Each row is a point. Any point is a mix of the corners, with weights that add up to 1. It lies inside the corners' shape when no weight is negative. Say inside or outside, and name the corners with a negative weight.

Corners:
(1): [-0.44  0.59 -0.18]
(2): [ 0.44 -0.63 -0.53]
(3): [ 0.04 -0.73  0.08]
(4): [-0.14  0.03  0.73]
Points:
[-0.24  0.36  0.12] => outside (3)
[-0.18  0.14  0.01] => inside
[-0.12  0.00  0.63] => inside
[ 0.36 -0.55 -0.44] => inside

Corners:
(1): [-0.38  0.64 -0.34 -0.92 -0.62 -0.84  0.20 -0.21 -0.22  0.12 -0.73]
(2): [-0.46  0.53  0.08 -0.19  0.61 -0.10  0.22 -0.41  0.12 -0.20  0.76]
(3): [-0.80  0.62  0.39 -0.04  0.16 -0.82  0.05  0.06 -0.37  0.31 -0.02]
(4): [ 0.88 -0.95  0.60  0.49 -0.20  0.81 -0.20 -0.06 -0.08 -0.22 -0.20]
(5): [ 0.39 -0.03 -0.24  0.20 -0.18  0.19  0.36 -0.83 -0.40 -0.43  0.89]
(6): [-0.48  0.53  0.07  0.34  0.07 -0.07  0.76 -0.14  0.35  0.11  0.47]
(7): [-0.08  0.67  0.32  0.68  0.85 -0.45  0.23  0.13  0.23 -0.13  0.57]
(8): [ 0.68 -1.16  0.09 -0.01 -0.38  0.20 -0.14 -0.04 -0.16  0.20 -0.64]
(9): [ 0.76 -1.20  0.14 -0.15 -0.41  0.77  0.15  0.19 -0.46 -0.23  0.05]
(10): [-0.46  0.42 -0.23 -0.19 -0.18 -0.57 -0.28 -0.17 -0.19 -0.26 -0.57]
(11): [ 0.37 -0.06  0.26  0.44 -0.12  0.84  0.05  0.25 -0.23  0.54 -0.47]
(12): [-0.74  0.76 -0.31 -0.47 -0.68 -0.59 -0.11 -0.16  0.08 -0.06  0.16]
Points:
[-0.36  0.48 -0.01 -0.06 -0.02 -0.30  0.17 -0.11 -0.14  0.00  0.14] => outside (4, 8)
[ 0.16  0.03  0.26  0.28  0.12  0.00  0.06 -0.03  0.00 -0.10  0.09] => inside
[ 0.32 -0.43  0.20  0.09 -0.12  0.29  0.06 -0.06 -0.13 -0.07 -0.01] => inside
[ 0.43 -0.35  0.12  0.30 -0.02  0.40  0.21 -0.21 -0.06 -0.16  0.48] => outside (1, 3, 10)
[-0.02  0.06 -0.09  0.08 -0.01  0.04  0.12 -0.24 -0.03 -0.15  0.32] => outside (1, 3, 4)

Corners:
(1): [ 0.44  0.67  0.65  0.71  0.34  0.53  0.10  0.12  0.08 -0.49  0.47 -0.14
 -0.05 -0.44  0.25  0.34  0.27 -0.16 -0.10 -0.16]
(2): [-0.51 -0.25  0.46  0.05  0.04 -0.16  0.19 -0.22 -0.30 -0.68  0.25  0.59
  0.04  0.04  0.51  0.40  0.35  0.23 -0.58 -0.57]
(3): [ 0.37 -0.21  0.19 -0.97  0.33 -0.04  0.05 -0.02 -0.45 -0.36 -0.89  0.42
 -0.25  0.11 -1.18  0.33 -0.27  0.35  0.33 -0.08]
(4): [-0.50 -0.19  0.01  0.78  0.13  0.45  0.58 -0.15  0.23 -0.32  0.32 -0.27
  0.52  0.60  0.12  0.17  0.42  0.49  0.07 -0.11]
(5): [ 0.38 -0.09  0.08 -1.05  0.15 -0.23 -0.43  0.21 -0.58 -0.36 -0.51 -0.29
  0.21  0.69 -0.87 -0.22 -0.02  0.32 -0.24 -0.55]
(6): [ 0.70 -0.25  0.41 -0.02 -0.03 -0.46  0.56 -0.10 -0.13  0.45  0.28  0.18
 -0.73 -0.88 -0.87  0.43 -0.19  0.36  0.74  0.61]
(7): [-0.55 -0.18 -0.03 -0.05 -0.22  1.03  0.22 -0.42 -0.13  0.10  0.39 -0.92
 -0.02  0.02  0.23 -0.20  0.20 -0.24 -0.34 -0.40]
(8): [ 0.51  0.39  0.39 -0.17  0.21 -0.06  0.60  0.30  0.22 -0.09 -0.75 -0.77
 -0.32  0.09  0.19 -0.19 -0.25 -0.26 -0.35  0.12]
(9): [-0.65 -0.17  0.15  0.30  0.01  0.18 -0.27 -0.42 -0.52 -0.07  0.43 -0.63
  0.64 -0.20  0.28  0.05  0.05 -0.35 -0.29 -0.58]
(10): [ 0.51 -0.04  0.25  0.67  0.52 -0.26 -0.48 -0.23 -0.04 -0.54  0.37  0.77
 -0.06 -0.11  0.45  0.13  0.35  1.50  0.83  0.07]
(11): [-0.51 -0.01  0.35  0.18 -0.52  0.98  0.07  0.27  0.46 -0.53  0.52  0.71
  0.59  0.08  0.74  0.23  0.44  0.47  0.01  0.10]
(12): [-0.11 -0.04 -0.75  0.17  0.44  1.07  0.45  0.56  0.09  0.24 -0.60 -0.06
  0.81  0.73 -0.29  0.44 -0.01  0.32 -0.42 -0.52]
(13): [-0.34  0.50  0.00  0.35  0.20  0.14 -0.61  0.43  0.05 -0.30 -0.20  0.81
  0.09  0.61  0.74  0.43  0.50  0.93  0.28 -0.07]
(14): [-0.07 -0.09  0.49  0.74  0.02  0.49  0.02  0.54  0.63 -0.06 -0.41 -0.53
 -0.31 -0.17 -1.02  0.03  0.34  0.99  0.07  0.21]
(15): [-0.99  0.58 -0.76 -0.31 -0.61 -0.03  0.12  1.11  0.16 -0.63  0.17  0.71
  0.68  0.32 -0.38 -0.14  0.04  0.09  0.35 -0.66]
(16): [-0.17  0.33 -0.47 -0.61  0.54  0.46  0.18 -0.81 -0.42  0.17 -0.02 -0.75
  0.65 -0.10 -1.18 -0.38 -0.29 -0.44 -0.55 -0.10]
(17): [ 0.49  0.16  0.50  0.80 -0.19  0.20  0.46 -0.06 -0.56  0.47 -0.08 -0.39
 -0.09 -0.71  0.06  0.43 -0.46  0.38  0.07 -0.03]
(18): [-0.23 -0.11  0.09  0.13 -0.55 -0.29  0.02  0.31 -0.37 -0.11 -0.51  0.24
 -0.13 -0.42 -0.21 -0.33  0.31 -0.55 -0.45  0.00]
(19): [-0.04 -0.46 -0.55 -0.62 -0.43  0.00  0.68 -1.15  0.25  0.51  0.45 -0.96
 -0.01 -0.25 -1.27  0.00 -0.08 -0.21  0.15 -0.65]
(20): [ 0.29  0.10 -0.35 -0.58 -0.16  1.04  0.57  0.35  0.17 -0.26 -0.30 -1.07
  0.58  0.22 -0.14  0.41 -0.06 -0.13 -0.34  0.10]
(21): [-0.37  0.44 -0.63  0.80 -0.57  0.51 -0.29  0.69  0.46 -0.02  0.22  0.03
  0.09  0.53  0.84  0.26 -0.43  0.38  0.29 -0.19]
Points:
[-0.05  0.02  0.17  0.02 -0.09 -0.07 -0.10 -0.03 -0.20 -0.13  0.18  0.21
 -0.07 -0.29 -0.32  0.11  0.03  0.25  0.23 -0.17] => outside (4, 8, 12, 20)
[-0.13  0.11  0.07  0.09 -0.03  0.29  0.08  0.24 -0.06 -0.26 -0.06  0.06
  0.17  0.07  0.04  0.14  0.12  0.22 -0.07 -0.09] => outside (19)
[-0.03  0.09  0.07  0.17  0.08  0.24  0.11  0.12 -0.15 -0.14 -0.09 -0.13
  0.10  0.07 -0.10  0.15  0.03  0.26  0.00 -0.14] => outside (11, 19)
[-0.08  0.12 -0.01  0.22 -0.01  0.47  0.07  0.21 -0.05 -0.15 -0.01 -0.06
  0.25  0.04 -0.08  0.20  0.05  0.30 -0.05 -0.10] => outside (8, 19)
[-0.18 -0.03 -0.03  0.69 -0.07  0.75  0.12 -0.04  0.47 -0.06  0.48 -0.25
  0.21 -0.05  0.18  0.18  0.38  0.44  0.14  0.17] => outside (2, 3, 5, 8, 15, 17)
[-0.02  0.14 -0.01  0.03  0.12  0.31  0.04  0.40  0.13 -0.34 -0.10  0.07
  0.27  0.24 -0.08  0.26  0.05  0.40  0.07 -0.02] => outside (7, 17, 18, 19)
[ 0.38 -0.27  0.56 -0.04 -0.01 -0.07  0.13 -0.34 -0.34 -0.18  0.01 -0.13
 -0.08 -0.50 -0.64  0.09  0.10  0.30  0.04  0.09] => outside (7, 8, 12, 13, 15, 21)
[ 0.08  0.12  0.12  0.16  0.06  0.28  0.11  0.24 -0.06 -0.21 -0.09  0.10
  0.05  0.07 -0.01  0.19  0.07  0.37  0.01 -0.07] => outside (9, 19)
